Each row of a before or after table is a point. One or more steps were done to the points. Then noise was added and the rows were shuffled. The steps act on how far a point lies along the listed directions, d1 being the first. Name the steps. A step turns or swaps two directions, mirrors them in a line or flattens them onto one, adds a multiple of one to another, or multiplies one. Angles are multiples of 10 degrees, from the lower direction toward the higher: turns from -170 to 170, lines from 10 to 170 but not 90. Use the fewest steps. Two steps may share a direction if one is a turn and the other turns, adds or multiplies; they go together, in the order done. Otherwise the lowest direction goes first.

Directions:
(1): [-42   4 -26]
(2): [-23 -29  32]
(3): [-12  39  27]
Before, 9 rows:
[[ -2  -9   5]
 [ 14  -7 -19]
 [-34   2   7]
 [  9  -5   1]
 [ -5 -10 -12]
 [  8  -7   4]
 [-19 -27 -13]
 [ 13  -4  10]
 [  2   2  10]]
After:
[[  0  -6   8]
 [  5   7  26]
 [  4   0  -4]
 [ -6  23  15]
 [  9  13 -55]
 [  0   7  15]
 [  2  11 -20]
 [  5   6  14]
 [  3 -23 -60]]
Steps: add 1.5 times d1 to d2; turn d2 and d3 by -130 degrees

Directions:
(1): [ 14  30 -12  24 -51 -35 -23  18]
(2): [ 30  41 -20 -22  11  47 -21  18]
(3): [  4  37  26 -35  16 -34 -13 -40]
(4): [-19 -15 -30 -52   4 -29  -3  37]
(5): [ 33 -28 -16  21  40 -21 -43  -3]
(6): [ 58 -17 -16 -18 -17  -9  40 -17]
Before, 8 rows:
[[  4  26  -7   5 -20   3 -19  12]
 [  9 -32  -1   2  46   7   3  -5]
 [ 27 -10  -1   2  15  11   2 -33]
 [  6   9 -18   3   7  40 -23  20]
 [ 14  -9  -3  60 -32 -13  -1  -6]
 [ -8  10 -14  20 -18  41  -4  27]
 [  2  12  -8   1 -12  13  21  -3]
 [-11  20  11  25 -13  27 -11  17]]
After, 8 rows:
[[ 24  38  -1  27 -50   7  10  -8]
 [ 14  -6 -12  -8  19  45  18  16]
 [ 17 -15  -9  13  -6 -16  21 -16]
 [ -7  12   3  15  -1 -23 -36  -1]
 [ -8 -11 -13  32  18   5 -49  17]
 [-22 -11  -6  52  -6  -9 -37  19]
 [ 52 -11 -12  -9   1  26  27 -31]
 [-40   8  23  51   6  -4 -44  15]]
Steps: turn d1 and d3 by 30 degrees; swap d2 and d5; multiply d6 by 2.5
